Each row is a point. Each copy is the shape, with its points in the same order, turned, moved and blurred by noise. Is it also mirrored, or only turned?

Shape:
[[10.9, 0.1, 14.1],
[-17.4, 22.5, -13.3],
[5.1, -0.1, -21.0],
[-8.6, -8.5, 13.6],
[4.7, 13.1, -13.3],
[-9.1, 22.3, 9.0],
[-2.5, 2.1, -7.5],
[4.8, 26.0, -6.1],
[-9.1, -9.6, 7.7]]
Copy 1:
[[-21.2, 6.3, -15.1],
[6.4, 22.3, 18.0],
[11.8, 4.2, -9.2],
[-20.6, -7.7, 2.0],
[6.0, 18.3, -5.1],
[-15.2, 22.8, 10.4],
[1.1, 5.7, -2.0],
[-1.0, 29.1, -1.8],
[-15.1, -7.9, 3.1]]
Copy 1 is: mirrored
Copy 2:
[[-16.4, 2.9, -11.0],
[15.8, 33.1, 9.0],
[19.9, 4.8, -3.5],
[-14.0, 0.4, 13.4],
[12.7, 16.9, -8.9],
[-7.9, 29.6, 0.7],
[7.7, 7.0, 4.0],
[8.0, 27.4, -14.2],
[-8.4, -1.2, 13.2]]
Copy 2 is: mirrored
Copy 3:
[[-7.8, 14.1, 15.8],
[1.4, -26.6, 1.7],
[12.0, 0.5, -9.8],
[-18.2, 5.7, 1.3],
[15.0, -8.3, 1.8],
[-8.7, -17.5, 21.4],
[0.4, -3.1, -0.9],
[12.5, -16.0, 16.5],
[-15.2, 5.9, -3.0]]
Copy 3 is: mirrored
Copy 4:
[[19.1, 1.6, 7.2],
[-12.8, 27.1, -12.5],
[-1.4, -2.7, -22.0],
[0.8, -0.9, 16.4],
[4.8, 10.7, -18.2],
[4.6, 27.3, 4.0],
[-1.6, 4.0, -7.0],
[11.0, 23.8, -15.8],
[-2.4, -2.7, 12.0]]
Copy 4 is: only turned

Shape:
[[28.1, -4.5, -0.2, -8.1],
[-6.9, 13.9, -7.6, -13.7],
[-8.5, -1.7, 12.9, -6.6],
[-1.0, -17.6, -12.2, 10.6],
[8.6, -5.1, -1.2, 21.1],
[0.8, 13.9, -26.9, 7.9],
[-6.2, -19.6, 11.0, 0.7]]
Copy 1:
[[11.3, -15.7, -26.1, -9.9],
[-8.3, 6.6, 5.7, -16.4],
[2.4, -5.5, 12.0, 6.1],
[24.0, 13.4, -7.5, 5.2],
[11.4, 5.6, -18.9, 16.1],
[-5.0, 25.8, -14.7, -9.9],
[21.1, -4.8, 4.4, 11.5]]
Copy 1 is: mirrored
Copy 2:
[[24.2, 8.5, 13.3, 8.2],
[-3.7, 19.5, -3.8, -12.0],
[8.5, 1.3, 6.7, -25.7],
[-6.7, -16.4, 9.5, 2.2],
[10.9, -18.6, -5.0, -1.2],
[-9.8, 4.2, -17.1, 12.3],
[4.3, -11.7, 16.8, -19.6]]
Copy 2 is: mirrored
Copy 3:
[[-0.5, -9.3, -19.7, 6.6],
[-10.2, 22.8, 6.8, -2.4],
[-9.5, -3.3, 16.0, -8.0],
[0.0, -14.3, 14.7, 23.1],
[13.0, -11.2, 7.5, 13.2],
[8.1, 20.7, 9.7, 24.6],
[-11.7, -18.4, 13.6, -3.6]]
Copy 3 is: only turned
Copy 4:
[[-1.8, -19.1, 0.7, -14.2],
[-7.3, 13.6, -19.0, 0.4],
[-8.7, 14.2, 8.9, -1.8],
[-22.1, -12.3, 3.6, 18.1],
[-1.2, -11.1, 8.0, 19.3],
[-3.7, -8.4, -25.7, 20.4],
[-19.9, 6.1, 19.4, 3.6]]
Copy 4 is: only turned

Shape:
[[-1.5, 5.6, 4.1, -3.4, -9.6, -12.4],
[7.1, -4.7, 7.6, -12.1, -1.5, -3.5],
[4.7, -16.8, 0.2, 12.9, 13.3, 14.3],
[12.6, 18.7, 1.2, -16.6, -31.5, -7.6],
[8.2, 0.3, 2.3, -11.0, -5.5, -4.5],
[-3.0, -2.2, -0.3, 13.4, 19.7, 5.2],
[6.9, -15.0, -14.9, 7.2, 20.0, 1.7],
[-16.0, 18.2, -26.7, 21.3, -1.2, 12.9],
[-11.3, 31.5, -18.7, 18.8, -6.8, 17.7],
[0.2, -16.0, 5.5, 1.3, -7.9, -4.2],
[-13.6, -17.0, -1.6, -3.0, 13.5, 12.1]]
Copy 1:
[[-12.4, 4.3, -10.3, 3.5, -5.1, -7.4],
[0.8, -6.1, -3.9, 7.7, -8.4, -8.9],
[8.0, -15.6, -5.9, 7.1, 3.4, 24.1],
[-4.3, 12.5, -17.6, -11.7, -11.2, -27.6],
[1.5, -2.9, -3.9, 5.1, -9.2, -8.6],
[2.3, -8.1, 7.8, 5.8, 6.9, 26.1],
[1.6, -14.6, 4.4, 8.4, -14.8, 25.6],
[-19.1, 8.2, -10.8, -26.5, -1.0, 32.8],
[-11.7, 17.7, -11.4, -34.2, 5.3, 24.2],
[-7.3, -12.2, -17.3, 12.4, -6.9, -3.5],
[-5.1, -30.2, 2.2, -1.5, 1.0, 13.0]]
Copy 1 is: mirrored
Copy 2:
[[-3.3, 7.0, 1.2, 2.7, -2.5, -15.7],
[-0.9, 3.1, 16.5, -3.6, 0.1, -4.6],
[13.1, -15.8, 12.0, 11.6, 6.6, 12.5],
[-12.8, 33.0, 10.1, 7.5, -18.7, -17.4],
[-3.1, 6.8, 13.0, -2.1, -5.3, -5.2],
[13.1, -12.5, -3.8, 5.5, 11.0, 9.6],
[12.2, -22.3, 4.4, -0.5, -5.6, 16.7],
[-9.1, -8.1, -26.7, 31.3, -7.1, 12.8],
[-7.6, 10.1, -27.6, 34.4, -3.9, 13.2],
[0.2, -8.9, 17.2, 7.9, 0.0, -12.3],
[-7.6, -19.4, 10.1, 4.6, 15.5, 10.8]]
Copy 2 is: only turned
Copy 3:
[[-5.6, -6.8, 4.9, -20.2, -5.5, 8.7],
[8.7, -1.4, 1.0, -14.2, 0.3, 17.8],
[16.2, -4.8, 7.1, 18.3, 1.7, -3.3],
[-12.1, -2.5, -18.0, -32.3, -19.0, 12.8],
[0.2, -4.1, -2.7, -15.1, -3.6, 11.3],
[1.5, 6.4, 16.9, 13.4, 7.3, -4.1],
[15.7, -2.9, 1.6, 11.1, 19.2, -9.4],
[-8.9, 13.1, 10.8, -3.6, -10.4, -37.5],
[-18.4, 20.5, 5.0, -4.4, -19.9, -28.2],
[11.0, -18.3, 6.8, -4.4, -7.1, 8.0],
[25.3, 3.3, 17.4, -0.7, 2.3, -4.3]]
Copy 3 is: mirrored
Copy 4:
[[-9.5, 4.1, -11.9, -3.9, -9.7, 16.7],
[7.7, 6.3, -5.3, -3.1, -12.6, 10.9],
[1.9, 3.2, 11.3, 9.5, 5.5, -14.3],
[-3.3, 3.6, -24.9, 12.9, -23.9, 36.1],
[5.2, 2.2, -9.3, 0.6, -11.6, 14.6],
[-3.7, 2.6, 6.6, 0.0, 17.2, -3.4],
[5.4, -14.8, 7.0, 0.6, 8.6, -9.6],
[-23.4, -8.0, -22.1, 20.8, 26.5, 0.0],
[-22.0, 1.6, -23.4, 27.8, 26.4, 13.2],
[-6.0, 4.5, -1.6, -0.8, -17.1, -2.5],
[5.5, 8.1, -7.1, -3.0, 5.4, -19.5]]
Copy 4 is: mirrored

Shape:
[[3.9, -12.1, -13.0, 12.1, -12.4, 4.6, 9.0, 2.0],
[15.9, -0.7, -15.6, -0.6, 1.0, -3.5, 14.4, -7.5],
[-21.1, 10.4, 22.5, -21.0, -8.5, 12.7, -2.4, 0.2],
[-11.7, 2.6, 3.7, -25.7, 0.5, 8.4, -17.9, -6.8],
[11.8, -18.7, -10.5, 10.5, 0.2, -2.8, 29.2, -3.1],
[-2.2, -8.9, -19.7, 9.8, -11.5, -14.2, 11.4, -2.6],
[5.5, -22.1, -9.2, -8.0, -1.8, -13.7, 10.7, 10.8],
[-21.0, -4.5, 11.7, -20.9, 11.8, 25.8, -29.0, 4.9],
[12.7, -7.2, -15.7, -3.0, -6.5, 3.3, 15.8, 10.7],
[-18.5, 13.5, 13.7, -8.8, 15.2, 4.9, -13.0, 8.4],
[12.7, -25.7, 13.3, -2.5, 4.7, 0.2, -22.0, -6.5],
[19.9, -12.2, 4.3, 0.7, -6.0, -1.3, -16.0, 10.2]]
Copy 1:
[[19.0, -1.6, 1.5, 0.0, -3.2, 13.0, -16.1, -17.6],
[19.4, -6.3, -13.9, -9.7, -5.1, 11.5, 5.4, -17.4],
[-2.6, 20.6, 27.2, -12.8, -16.4, -4.5, 13.6, 5.0],
[-2.6, 6.9, 9.4, -20.6, -23.2, 1.3, 3.8, 16.0],
[36.8, -3.7, -9.7, -4.0, 8.8, 2.6, -4.3, -22.5],
[13.3, -16.0, 0.1, -11.3, 8.9, 6.9, -12.0, -19.4],
[18.4, -5.5, -11.2, -7.3, 1.4, -14.6, -12.9, -7.5],
[-0.2, 23.9, 14.3, -12.3, -22.5, 7.8, -2.5, 36.5],
[16.4, 4.3, -14.1, -4.9, -6.2, 2.1, -9.4, -20.9],
[-8.1, 15.6, 10.3, -3.6, -1.3, 5.9, 14.3, 19.9],
[26.4, -12.3, 4.3, 5.7, -21.0, -0.6, -4.7, 23.9],
[12.5, -8.3, -4.7, 14.5, -21.9, -1.1, -8.8, 3.9]]
Copy 1 is: mirrored
Copy 2:
[[5.5, 11.7, 10.5, 6.8, -20.3, -12.1, 12.3, -7.0],
[6.4, -1.1, 17.6, 0.2, -6.7, -6.4, 11.4, -25.4],
[-28.2, -5.3, -12.9, 11.7, -1.2, 20.8, 6.0, 4.5],
[-5.3, -9.4, -1.4, 13.6, 8.3, 24.1, 6.0, 8.0],
[6.2, -3.9, 10.0, -7.6, -26.2, -21.5, 13.3, -22.3],
[7.9, 4.7, 5.7, 15.6, -8.6, -23.7, 15.6, -14.9],
[14.5, -0.3, -4.8, -8.5, -3.9, -15.8, 13.0, -8.1],
[-11.3, -12.0, 3.5, 6.5, 2.1, 28.0, 1.3, 33.9],
[4.6, 10.8, 9.2, -9.2, -10.1, -7.7, 20.2, -14.0],
[-26.2, -9.5, 6.5, 4.4, 11.7, 7.0, -3.6, 14.8],
[18.3, -7.0, 1.5, 2.6, -11.2, 8.2, -21.4, 5.9],
[13.0, 15.4, 4.9, -4.9, -4.4, 3.6, -13.0, -1.4]]
Copy 2 is: only turned
Copy 3:
[[-10.3, -17.0, -6.7, -10.9, -0.5, 16.8, -9.0, 2.8],
[1.8, -12.6, -4.4, -12.5, 5.6, -1.9, -24.3, 2.0],
[14.2, 23.0, -2.3, -5.6, -18.1, 2.7, 17.3, -10.0],
[9.8, 18.2, -11.1, 5.1, -29.0, -5.1, -3.2, 0.0],
[-3.0, -28.6, -2.2, -21.6, 9.0, -1.5, -11.5, 2.4],
[-13.9, -19.6, -15.8, -1.6, 10.8, -1.1, -13.8, -3.1],
[-14.5, -14.8, -1.4, -8.4, 1.0, -12.6, -3.7, 16.8],
[14.9, 13.7, -17.8, 8.1, -40.0, 6.4, 16.6, 11.4],
[-5.5, -7.4, -6.6, -18.5, 6.9, 4.3, -13.7, 15.2],
[23.0, 10.9, -6.0, 17.2, -12.9, 1.9, 16.4, 5.5],
[-1.8, -18.0, 16.9, 10.8, -34.0, -7.0, -0.7, 9.9],
[-6.7, -12.5, 18.2, 4.4, -15.4, 8.7, -7.6, 17.5]]
Copy 3 is: mirrored
Copy 4:
[[-9.9, -22.2, -4.3, -1.3, -12.0, -7.5, 1.6, 16.4],
[-18.8, -11.8, -4.0, -6.8, 9.4, -9.6, -14.7, 13.4],
[3.5, 11.2, 8.2, -15.2, -3.1, 29.7, 22.0, 3.9],
[8.7, 8.7, -4.2, -5.4, -1.6, 29.9, -1.9, -6.2],
[-24.1, -26.6, -1.5, 4.8, 10.2, -15.9, 3.6, 17.2],
[-20.1, -27.4, 1.6, -2.5, -12.3, -7.3, -4.4, 2.8],
[-1.5, -25.6, 8.8, 6.7, 7.5, -10.2, 0.0, -2.3],
[25.0, 16.5, -16.2, 2.2, -5.7, 27.9, 11.7, -6.1],
[-2.9, -16.3, 0.8, -8.8, 4.7, -15.4, -3.1, 16.1],
[4.0, 22.8, -5.5, -6.2, -6.4, 11.1, 18.4, -15.4],
[3.8, 1.9, 1.1, 30.7, -1.9, 10.0, -10.6, 6.0],
[6.7, 3.5, 8.8, 16.6, -8.4, -6.1, -9.5, 10.5]]
Copy 4 is: mirrored

Shape:
[[3.2, -2.9, -2.9, -12.4, -7.4, -9.6, -18.0, -18.8, 1.6],
[5.6, 24.5, 0.4, 25.4, -6.0, -2.1, 4.6, -20.1, 3.9],
[8.7, 3.4, 10.8, -0.4, -5.4, 5.3, -24.8, 42.0, -5.5],
[10.3, -6.6, 5.0, -9.8, -4.7, -11.1, -19.9, -18.9, -3.2],
[-11.8, 0.9, 7.1, -4.6, -6.0, -12.4, 8.4, -13.4, 18.1],
[-5.3, -9.2, -3.1, 7.3, 14.2, 15.2, 8.4, -21.8, -6.7],
[-17.2, 5.4, -23.0, -9.1, 23.6, 25.9, 1.5, -20.1, 4.5],
[-13.5, -0.5, 14.6, -12.3, -10.4, 10.8, 9.9, -8.4, 1.3],
[4.3, -10.3, 10.1, -8.0, -0.5, 6.0, 5.4, 1.3, 21.8],
[8.5, 24.9, 9.8, 52.3, -11.3, 7.9, 5.6, 4.6, -6.5],
[10.1, 2.4, 5.9, -13.2, 9.2, 5.6, 4.1, -5.2, -3.7],
[7.5, -7.4, -14.8, -12.8, -9.1, 0.3, 10.3, 6.9, -3.7],
[-0.2, 1.9, -12.7, -4.4, -10.9, -12.1, -23.7, 8.7, -3.6],
[-16.4, 0.8, 12.1, -7.9, 12.5, -10.6, 9.7, 8.3, 17.1]]
Copy 1:
[[-6.1, 7.4, 20.4, 11.2, -4.8, 2.2, -17.9, -13.6, -3.0],
[0.5, 24.4, -1.9, -27.3, -11.9, -1.0, 0.8, -10.1, -16.4],
[4.0, -3.5, 30.8, 5.9, -1.9, 14.9, 28.4, 26.5, 13.2],
[-3.9, 16.7, 21.4, 15.7, -2.2, 6.9, -14.6, -9.8, -5.3],
[-14.3, 7.4, 6.4, -11.5, 9.7, -0.6, -4.8, -24.3, 9.9],
[-8.5, 7.8, -19.0, 1.0, 13.3, 2.8, -14.6, 3.4, -12.6],
[-12.5, -8.0, -18.7, -4.8, -2.5, -10.9, -33.9, 15.6, 0.5],
[-23.4, -0.9, 10.6, -8.7, 22.6, -3.6, -2.1, -3.9, -2.8],
[-9.7, 1.1, 9.3, -9.9, 16.8, 20.8, -7.7, -3.4, 12.1],
[4.0, 25.3, -7.6, -34.1, -11.6, 8.1, 32.9, 6.5, -26.0],
[3.0, 10.1, 11.7, -2.5, 17.0, -0.4, -13.8, 8.7, 0.3],
[13.5, -17.6, 12.3, 0.4, 15.1, 2.9, -5.3, -4.0, -5.1],
[6.7, -6.3, 22.0, 12.8, -15.6, 1.3, 5.7, -3.8, 1.8],
[-7.7, 6.9, -1.0, -7.4, 16.7, -2.4, 3.5, -7.9, 29.7]]
Copy 1 is: only turned
Copy 2:
[[-5.6, 5.0, 13.1, -21.7, -9.5, -17.8, -17.9, -0.2, -5.2],
[-2.3, 8.7, 12.2, 1.6, 22.1, -22.5, 5.0, -8.6, 13.5],
[11.9, 34.5, -14.3, -4.3, 2.2, 16.4, -18.4, 27.5, -9.5],
[-7.8, 8.2, 12.9, -25.2, -10.4, -13.0, -23.9, -3.1, 0.6],
[-2.8, -1.2, 22.1, -23.2, -4.8, -7.1, 14.8, 0.0, 0.1],
[-0.4, -15.3, 2.8, 4.1, -6.1, -1.1, -4.4, -18.8, 6.7],
[-7.0, -23.7, -4.3, 7.9, -3.1, -4.2, 0.6, -23.4, -24.7],
[14.8, 7.7, 21.6, -8.5, -9.5, 5.5, 7.1, -12.7, -6.0],
[13.6, -7.1, 10.8, -23.9, 2.2, 12.2, 0.2, 4.7, -0.6],
[9.8, 21.7, 3.6, 26.4, 31.3, -8.2, 5.7, 8.4, 30.6],
[4.3, 4.2, -5.3, -17.6, -0.6, 3.1, -8.2, -15.4, -2.5],
[22.2, 5.2, -13.3, -15.8, -13.5, -13.3, 2.1, -0.7, -3.5],
[-2.3, 19.1, -2.0, -12.5, -9.8, -17.2, -14.3, 18.5, -12.8],
[-8.2, 3.0, 6.2, -19.1, -6.0, 15.2, 20.5, 5.5, -4.5]]
Copy 2 is: mirrored
Copy 3:
[[11.8, -14.5, -3.9, -15.2, 2.4, -2.5, -17.3, 3.4, -2.4],
[18.7, 14.9, -1.3, -1.4, -5.1, 28.9, -12.5, 8.6, 17.5],
[-22.4, 12.9, 3.5, 27.0, 10.0, -9.1, -21.7, 6.7, -17.6],
[15.9, -14.7, 1.2, -12.1, 7.4, -6.0, -20.1, -8.3, -4.2],
[2.3, -15.9, 12.2, -14.3, 2.1, 7.5, 0.0, 13.3, 22.4],
[12.0, -2.0, -2.0, -1.5, -2.6, 9.4, 16.5, -15.1, 8.9],
[3.1, 3.7, -25.2, -22.2, -4.8, 0.6, 32.5, -3.6, 5.6],
[7.0, 0.8, 24.5, -10.3, -0.2, 0.4, 12.9, 9.6, 0.9],
[4.3, -7.5, 8.9, 2.3, 19.0, -11.4, 4.8, 11.2, 13.3],
[8.5, 30.9, 8.7, 27.2, -14.5, 35.7, -17.1, 4.9, 18.1],
[9.6, -3.3, 2.8, 0.2, 14.9, 6.5, 4.7, 2.0, -9.5],
[6.6, -18.5, 0.9, 10.4, -7.5, 1.6, 8.1, 13.4, -8.8],
[-6.4, -10.3, -8.4, 4.3, -10.8, -2.9, -23.4, 5.8, -8.8],
[-20.3, -13.6, 12.4, -2.0, 17.5, 8.3, 7.0, 10.3, 13.3]]
Copy 3 is: mirrored
